Every row gives one point. A path goes straight from each point to the next, and from the last back to the first. The post is the endless flat space through its rows: a point in 2 columns, a line in 3, a plane in 4, and so on, so that a path can go around it. Count how often the path circles the post. Going back the other way cancels.

Post:
[[ 0.06  1.67 -3.30]
 [ 0.64  0.19  0.50]]
Path, 24 rows:
[[-2.69  0.34 -2.31]
 [-1.89  1.41 -1.81]
 [-1.43  1.85 -4.61]
 [-2.84  2.33 -2.26]
 [ 0.47  2.12 -1.56]
 [ 2.23  3.99 -2.89]
 [ 1.82  0.60 -0.91]
 [ 1.67 -1.10 -2.40]
 [-0.56  0.19 -2.86]
 [-2.67  1.30 -2.76]
 [-1.17  2.81 -1.54]
 [ 1.80  3.15 -0.55]
 [ 2.08  1.76 -1.11]
 [ 1.27  0.51 -2.77]
 [ 1.29 -2.34 -0.15]
 [-1.02 -0.17 -1.91]
 [-0.94  0.67  0.22]
 [-0.60  2.84 -0.18]
 [ 0.50  1.54  1.07]
 [-1.15  3.43 -0.39]
 [ 0.78  2.70 -1.99]
 [ 2.88  1.36 -0.25]
 [ 2.25 -0.31 -2.36]
 [ 0.43 -1.34 -0.91]]
Times around: 3

Post, 10 rows:
[[-1.40 -2.53  2.68  0.11  0.40  3.38  1.27 -1.26  0.59  3.17  0.21]
 [ 0.49 -0.74  0.62  2.25  4.38  0.84 -1.37  0.08 -3.90 -1.86 -1.87]
 [-1.44  2.08  1.76  2.14  0.00 -1.79  0.51  1.50  1.93 -2.89  1.78]
 [-2.93 -1.05  4.46  1.88 -0.32 -0.74 -1.61 -1.54  2.60 -3.54  0.97]
 [ 1.49  1.82 -2.87 -2.60  0.98 -0.93 -0.38  0.52 -1.60  2.73 -1.27]
 [ 1.28  1.58 -2.31  0.10 -0.97 -1.23  1.52 -0.72  3.48 -1.26 -3.16]
 [-0.89 -0.62  1.59 -0.95  3.70  5.35 -2.92  1.11 -3.60 -3.68 -0.30]
 [-0.36  1.86 -3.01 -0.01  5.45 -0.25 -0.86 -0.20 -2.48  0.93  2.27]
 [-0.23 -1.71 -0.66 -0.46 -1.26  4.64 -2.67  1.37  1.55  0.96 -0.81]
 [ 0.02 -0.49 -0.89  0.79 -1.53 -1.12  2.49 -2.80 -0.34  3.39  3.79]]
Path:
[[-0.80  1.10 -0.31  2.32  0.36  2.84  0.91  0.42 -0.77  1.04  3.11]
 [-3.50  0.02 -1.48  1.44  2.06  0.56 -3.08 -0.89 -2.41 -0.32  1.19]
 [ 0.57  3.35 -1.15  2.86  0.55  2.20  0.68  1.77 -2.23 -1.34  1.53]
 [-2.73  0.12 -0.81 -0.67 -1.84  0.68 -2.47  0.92  1.26 -1.31 -0.24]
 [ 0.36 -0.05 -3.01  0.17 -1.67 -1.85  2.11  0.42 -0.14 -0.92  1.18]
 [ 2.12  0.31  0.96  0.09  0.38 -2.16  1.24 -1.28  2.51 -1.67 -0.15]
 [ 4.99  1.76 -2.71  1.54 -0.37  0.81 -3.03 -0.96 -0.10 -2.49 -0.96]
 [-0.03  0.51  1.86  0.91 -0.50  3.75 -1.12 -0.64 -1.03 -1.50 -0.48]
 [-3.18  1.18  0.53 -2.89  0.25 -0.09  1.57 -2.57  1.08  0.16 -1.56]
 [ 0.16  0.20 -0.12  1.57  0.46  1.56  0.84 -1.71 -1.72 -0.55  0.67]
 [ 0.16  1.54 -0.81  0.88  0.99  2.02 -0.30  1.43 -0.59  0.71 -0.27]
 [ 0.52 -1.77 -3.13  2.20 -0.91 -0.93  1.90 -4.16 -1.39  1.93 -3.70]
 [-2.72 -2.20 -0.64 -0.70  2.33  3.35  1.81 -1.10  1.73  1.30  0.27]
 [ 0.52 -2.07  0.54 -0.68  0.00 -1.27  1.28 -1.21 -0.73 -2.38  2.81]
 [ 2.68 -3.08 -0.63  2.44  0.88  2.71  1.56 -0.90  0.60  0.78  2.56]
 [ 1.76 -2.47 -1.33 -1.44  3.19 -1.06 -1.27 -3.50  0.57  0.44  0.89]
 [ 0.42  1.41  2.04 -0.08  0.27  5.01 -3.68  1.22 -0.51  0.57  1.54]]
Times around: 2
